Each row of a before or after table is a point. The points were changed in one or more steps. Then noise was added and the rows were shuffled. The steps act on columns, c1 being the first. Write out the steps. A step turns or swaps two columns, mirrors them in a line or flattens them onto one, adds a multiple of one to another, or multiplies or shifts one. Angles are multiples of 10 degrees, from the lower column toward the higher: turns from -170 to 170, lines from 10 to 170 but not 90. Use the fewest steps. Two steps may share a column if one is a turn and the other turns, adds or multiplies; they go together, in the order done. Otherwise the lowest column goes first.

Before, 11 rows:
[[-36  55   9]
 [ -4  42  17]
 [-10  35  20]
 [-22  11  24]
 [-25  -6  40]
 [ 24  -6 -56]
 [ 12  13 -39]
 [-66  18 -37]
 [ 16  10  46]
 [ 28 -11  19]
 [-92 -11  36]]
After:
[[-48  -9   5]
 [ 59  -5 -16]
 [-20  36   5]
 [-16  42   8]
 [-85 -12 -45]
 [-12  18 -71]
 [-31  54 -25]
 [-26   7  44]
 [-31  12   1]
 [ 39  13 -18]
 [  5 -11  31]]
Steps: turn c1 and c3 by 50 degrees

Before (9 x 4):
[[ 16  17  41  43]
 [ 25  -8  -4 -95]
 [ 21 -17  -1   7]
 [ 25  17  24  27]
 [ -2 -40 -19  43]
 [ 22   4  90  30]
 [ 27   8  11  42]
 [-33   7 -13  40]
 [ 10 -12 -21  14]]
After, 9 rows:
[[-48   8   9  -8]
 [-45  16  41 -14]
 [ 56 -10  -4  83]
 [-31 -41 -16 -29]
 [-17 -13  -3   6]
 [-35  13  23   0]
 [ -7   9 -15 -50]
 [-19 -11 -18   0]
 [-37   6  87   1]]
Steps: turn c1 and c4 by 130 degrees

Before, 9 rows:
[[ 43 -24 -48   9 -16 -30  22  24]
 [ 27 -12  12  -4  37   5 -64   4]
 [ 11  -7  -1 -22   0 -42  39 -12]
 [ 27   7 -45 -31  16   1  23  -9]
 [-64 -21  23  68 -28  16  23  13]
 [-90 -25   4   3 -15 -30 -20   7]
 [-65 -45 -10  65   0 -25 -13 -17]
 [ -3  25  -1  19  -1 -15 -39  -8]
 [  4  20   4  15  51 -14 -23  30]]
After:
[[ 28 -12  26   7  38  -2 -59   5]
 [ -3  24  -2 -14  -2  18 -37  -7]
 [ 10  -6  -1 -44  -1 -20  39 -11]
 [-61 -24  44  19 -29  69  23   9]
 [  3  20  10 -12  51  15 -21  27]
 [-93 -22  12 -28 -13   1 -22   8]
 [ 28   9 -90   3  19 -30  25  -9]
 [ 41 -22 -96 -32 -17  10  20  24]
 [-62 -49 -18 -24  -2  66 -13 -19]]
Steps: multiply c3 by 2; swap c4 and c6

Before, 12 rows:
[[ 48  42  -3 -41  34  13  26  10 -39]
 [ 48 -42  10 -27  79  24  33 -23  78]
 [ 64  21 -29   1  -6  48  61  27 -27]
 [-25  11 -27 -10   5   0 -42  12  39]
 [ 51 -13 -27  16  53 -32  48 -20 -37]
 [-24 -17  39  39  44  -1 -51  39 -31]
 [-41  45 -48  21  -1 -45  51  -6  35]
 [  5  16 -13  27   8 -44 -21 -24   1]
 [ 33 -37  33 -27 -21 -35 -26 -19  34]
 [-18   0 -39  18 -25  -9 -17  -8  19]
 [-47   5 -41   8  -9   1  45 -71  41]
 [ 34  40 -32  42 -14   3  41 -32  76]]
After (12 x 9):
[[-24 -14  56  -3  42   0 -51  15 -31]
 [-22  12 -26  14   7   1 -42   3  40]
 [  0  14  12  28   7 -47 -21 -11   1]
 [-42  44 -15  51  -2 -45  50  -3  37]
 [-16   1 -11  39 -27 -10 -16  -6  19]
 [ 34  43   9  51 -13   4  37 -13  75]
 [ 34 -35   5 -44 -21 -37 -27  -9  33]
 [-47   3 -19  38  -8   1  46 -30  39]
 [ 47  41 -34 -25  34  13  26   3 -40]
 [ 63  21 -17  22  -7  48  61   9 -25]
 [ 51 -15  -5  34  54 -32  47  -9 -36]
 [ 50 -42 -16 -27  79  23  34  -9  77]]
Steps: turn c3 and c4 by -50 degrees; multiply c8 by 0.4

Before (10 x 11):
[[  7 -20 -14  10 -72  36 -26  24 -28 -17  29]
 [ 27 -14  54  21 -55  37   1 -11 -26  17  14]
 [  6 -24  10  31 -69   8  -2   5  39 -26  59]
 [ -7   8  14   4 -84  56 -11  -9  14  13   1]
 [-10 -62  17  37 -21 -24  59  23  35  22 -69]
 [ 13 -57   8  15 -49  43 -34 -12  22  26  23]
 [  0 -32   8   5  -1 -12  37 -27  17 -29 -56]
 [ 47  17 -34  43 -11 -53  -7  23  54 -27 -15]
 [  0 -34 -28  68   6 -26  78 -27  23  13 -64]
 [ 16 -12 -39   2  10 -54  60  18  47  13 -12]]
After, 10 rows:
[[  1  18   5   8  29 -12  40 -30  16 -31 -55]
 [  6  74   8  31 -15   4  -2  -1  42 -25  60]
 [ -8  68  18   5 -47  54  -7  -7  16  11  -3]
 [ 13  71   7  13  21  42 -31 -16  19  25  24]
 [ 28  56  55  22 -15  41   1 -11 -27  14  15]
 [-11  48  14  40  42 -24  63  24  35  20 -68]
 [ 16  -3 -39   4  16 -53  57  19  47  15 -11]
 [  8  72 -13  15 -20  34 -28  25 -27 -15  30]
 [  1  10 -30  68  34 -26  77 -27  22  13 -62]
 [ 49   2 -36  42 -20 -53 -10  22  52 -27 -17]]
Steps: mirror c2 and c5 in the line at 120 degrees

Before:
[[ 33   8  24  22  13 -32  -9  -8   2 -50  24  42  71  15]
 [-16 -50 -12  42 -36   2  27 -41  40  -3 -89  14 -33 -29]
 [ 19 -42 -18  25 -42  -8  19  17   4  13 -74 -22   6 -25]
 [ 35 -25  20  11  32 -15 -45 -18  53  -1  31  14  45   9]
 [ 58  14  47  14  42 -44  -5 -20  33 -29  33 -11   5  27]
 [-16  -2  38 -22 -70  34 -33 -26 -39  24 -64  -2 -33  31]
 [-17 -69   7  36 -37  40  58  -2   5 -21 -40 -33   7 -38]
 [ 42 -17  37 -15   7 -70 -12 -21  20 -21  68  29  39  -9]]
After (8 x 14):
[[ 36 -25  21  13  32 -14  24 -38 -28   1  30  16  47 -45]
 [ 42 -19  41 -16  10 -68  21  -8 -20 -23  71  30  41  -9]
 [ 34   7  26  25  10 -32  10  -5   4 -52  24  44  72 -10]
 [-21 -68   6  36 -35  40  -7  59 -32 -20 -40 -33   9  20]
 [-16 -51 -13  40 -34   4  36  35 -46  -4 -89  12 -35 -16]
 [ 56  12  51  13  45 -44  22  -2   0 -30  31 -10   4 -46]
 [-18  -3  38 -22 -69  34  32 -27  51  26 -67  -2 -35  12]
 [ 20 -43 -17  26 -41  -8 -22  16 -22  11 -73 -22   7  13]]
Steps: turn c7 and c8 by 100 degrees; turn c9 and c14 by -130 degrees

Before (10 x 18):
[[-40 -20  45  19 -13 -46   4 -18  28 -49  12 -52  16  11   8  42  53  52]
 [  8 -11  21   2  13   1 -36  41  16 -48  28  20  74  38  11 -42  -7   5]
 [ 34   2 -29   0  40   4  24   4 -74  54  25  26   1  11 -22  19   1 -44]
 [ 38  -9 -24  62  13 -40  29  17   6  -1 -23 -36  77 -53  15  40  69 -22]
 [ 27   1  59 -11 -12 -52 -54 -24 -39  56  19   4  38 -41  31 -32  79  -5]
 [-42 -22 -29 -36   9   2 -40  33   6  48  22  45 -14 -42 -19  27 -31 -20]
 [ 21  22 -40  -3 -17 -46  30 -24  13  22  44  -6  19  -5 -26   8  43  29]
 [  4 -62   4  22 -16  18  31  51   1 -10  -8 -13  45 -22   4   1 -12 -50]
 [-13 -61 -33  34  -8   7 -13  28 -40 -52 -19 -34  -9 -38  13 -19  52   3]
 [ 28  31  62  -1 -19 -21 -32  -3  20 -46 -12 -48  71   9 -50 -61  31  57]]
After, 10 rows:
[[-43 -13   4  22  51   2  48  32   6  47  22  44 -13 -39 -19  26  40 -19]
 [ -5  33  51  20 -45 -47  -7 -23  16  22  44  -4  19  19 -27   7 -41  30]
 [-39 -50  20 -12   6   8  27  28 -41 -56 -17 -31 -10 -14  11 -17 -62   4]
 [-51  -1  34 -34 -16 -41 -15  17   5   0 -23 -38  75  38  18  39 -85 -21]
 [ 12  14  36  -1  16   6  -5   3 -75  54  25  24   0  35 -27  17   2 -46]
 [-24 -52  13 -23 -45  16 -28  50  -1  -9 -10 -14  43   5   3   1   4 -48]
 [ 10  40 -69  12  11 -23  -1  -3  20 -46 -12 -50  70  27 -51 -62 -29  57]
 [ 12 -10 -36   3 -19 -45 -27 -21  29 -50  12 -53  14 -40  10  45 -58  52]
 [ 37   0 -38  -5  50   2  22  42  15 -46  27  20  72   7  10 -44   5   2]
 [-39  11 -78  39  40 -53  15 -23 -41  58  20   6  40  26  33 -35 -70  -2]]
Steps: swap c1 and c14; shift c2 by 10; add -1 times c7 to c5; turn c3 and c7 by -150 degrees; turn c4 and c17 by -160 degrees

Before:
[[-25 -30  13 -93 -64 -19  22 -20   2 -67 -40  51  16 -14   7 -54  67  -4
   41  70  -5 -16  51  -6]
 [-42 -58   8  62 -35  30 -25  64 -39  60 -56   2   2   4  15  24 -21  42
  -26  48  43   6 -23  -4]
 [-31 -45 -17  24 -35   3 -23  -1 -14   6 -18 -34  16  71   0   0 -25  -4
  -21  20  -7 -22 -43  46]
 [  2  91  13 -31 -42   4 -10 -18  26   5 -23 -15  49 -45  21  20 -15 -17
  -12 -39 -60  45  56 -76]
 [ -3 -72 -37  -9   0   0  15 -24 -29  41  -9 -22 -11 -18  18  12 -11 -31
  -25  24   6 -12 -34  74]
 [-28   0  27  19 -29  13  24 -25 -35   0  -5  -3 -21  -4  -7  18 -28  34
  -42  20  14 -72  -7   9]
 [  4 -46 -18  22 -12 -52  18  29 -62   2 -51 -23 -32  14 -12   7  10  14
   -2  37 -15 -26 -58  49]
 [-18  28   3 -32 -51   7 -27 -38  -3 -35  12   2 -29 -19  10  56 -23 -40
    2 -27 -53  43  28 -90]
 [  4 -18 -39  70 -24   6  -6   2 -24  25   5 -23 -25  22   5  -1   1 -30
   -4  64  16 -56   2  10]
 [ 40  35   6 -22 -53  -7 -20 -29  49 -28  19  51  33 -44  31  50   0  24
   35 -83 -58  41  16 -68]
 [-27 -18 -30 -21  19 -22 -24  33 -18  23 -17 -22  -4  31  -7  57  -4   6
  -23  49  46 -47 -11  31]]
After, 11 rows:
[[-18  28  16 -33 -52   7 -27 -37  -4 -35  12   2 -30 -20   9  56 -24 -37
    2 -27 -52  43  25 -90]
 [  4 -19 -29  69 -24   7  -6   0 -24  26   5 -24 -25  23   4   0   0 -42
   -5  62  15 -55   1  10]
 [-23 -31  14 -92 -63 -20  22 -21   0 -67 -39  51  16 -13   7 -52  66   0
   43  71  -4 -14  51  -6]
 [ 40  36  -2 -23 -53  -8 -20 -30  49 -29  20  52  33 -44  33  50   1  25
   34 -83 -57  43  16 -69]
 [  4 -45 -20  21 -11 -50  18  29 -63   3 -51 -22 -31  15 -11   7   9   8
    0  38 -16 -26 -58  49]
 [-28   2  14  19 -29  12  22 -25 -34   2  -6  -3 -19  -5  -7  17 -28  42
  -41  21  15 -73  -6   8]
 [-32 -47 -14  26 -35   3 -23  -3 -16   5 -18 -33  16  72   2   1 -24  -8
  -22  20  -6 -23 -43  49]
 [-43 -61  -6  62 -35  30 -25  64 -38  60 -55   2   3   5  15  23 -21  44
  -26  49  42   5 -25  -4]
 [ -3 -70 -25  -9   1   0  15 -24 -30  40  -9 -22 -10 -18  18  12 -11 -43
  -27  24   5 -12 -34  73]
 [  5  91  18 -31 -41   3 -11 -19  28   5 -22 -15  48 -46  20  21 -16 -12
  -12 -37 -58  46  56 -76]
 [-25 -19 -31 -23  20 -23 -23  35 -17  23 -16 -22  -2  30  -7  57  -5  -5
  -23  48  48 -46 -11  32]]
Steps: turn c3 and c18 by 20 degrees
